Each row of a before or after table is a point. The points were changed in one or more steps. Then noise was added and the rows were shuffled. The steps act on columns, c1 being the first. Name the steps. A step turns or swaps two columns, mirrors them in a line or flattens them onto one, adds a multiple of one to another, or multiplies or shifts one. Angles are multiples of 10 degrees, from the lower column toward the higher: turns from -170 to 170, lines from 10 to 170 but not 90. Use the fewest steps. Two steps may share a column if one is a turn and the other turns, adds or multiplies; they go together, in the order done. Otherwise the lowest column goes first.
(in the rows, 128 means zero)

Before:
[[ 69  76]
 [ 76  77]
 [160 155]
 [142 132]
 [129  98]
 [144  88]
 [106  72]
 [156 132]
 [193  72]]
After, 9 rows:
[[171 118]
 [180 157]
 [167 197]
 [129  96]
 [124 111]
 [156 130]
 [105  91]
 [200  75]
 [166 184]]
Steps: mirror c1 and c2 in the line at 140 degrees

Before:
[[127 132 137 179 122 143]
 [121 115 113 132 144 125]
 [148 135 131 119 131 132]
 [118 120 105 103 145 140]
 [146 140 115 132 137 119]
 [144 108 129 131 132 104]
 [124 132 109 173 108 131]
 [177 141 136 145 120 115]
 [114 146 136 153 123 131]
 [139 151 123 159 136 128]
 [109 134 112 102 134 143]
 [121 111 107 108 135 138]
 [140 123 133 139 116 105]]
After (13 x 6):
[[169 132 109 186 108 130]
 [ 97 134 112 155 134 143]
 [107 111 107 128 135 138]
 [142 123 133 105 116 105]
 [161 141 136   7 120 115]
 [127 135 131  63 131 132]
 [136 108 129  87 132 104]
 [129 115 113 152 144 125]
 [101 120 105 131 146 140]
 [147 146 136 193 123 131]
 [161 151 123 129 136 128]
 [138 141 115  81 136 119]
 [176 133 137 183 122 143]]
Steps: turn c1 and c4 by -70 degrees; multiply c4 by 3

Before, 10 rows:
[[138 169 108 169  87 141 138 123 144 111 102]
 [112 176 134 152 145 203 189 132 106 135  75]
 [123  64 123 135 124 101 147 160 139 138 204]
 [137  15 120 135 140  80 120 136  79 127  77]
 [124 179  57 139 142 113 190 109 160 141 144]
 [126 181  99 190 126 115 147 164 123 147  75]
 [ 52 153 129 141 100 132 126 110 150 104 124]
 [131 180  96 161 142 142 149 165 129  89 101]
 [120 156 118 116  94 101 102 158 165 125 100]
 [146 177 140 168 136  92 105 136 158 116  86]]
After, 10 rows:
[[127 155 152 115  91  84  99 135  88 125 100]
 [129 178 156 166 140 153 150 158 119  88  96]
 [126 178 155 185 127 107 146 162 120 145  76]
 [133   9 119 136 141  47 119 158 164 121  79]
 [121  66 138 137 116  84 151 148 106 137 202]
 [135 167 150 161  89 146 139 123 125 113 108]
 [ 51 150 132 144  98 130 125 106 120  99 123]
 [105 177 119 157 146 249 191 144 142 140  73]
 [141 176 126 174 140  71 112 117  93 116  81]
 [119 178 204 145 141 103 194 112 132 141 147]]
Steps: turn c3 and c9 by -160 degrees; turn c8 and c9 by -30 degrees; multiply c6 by 1.6
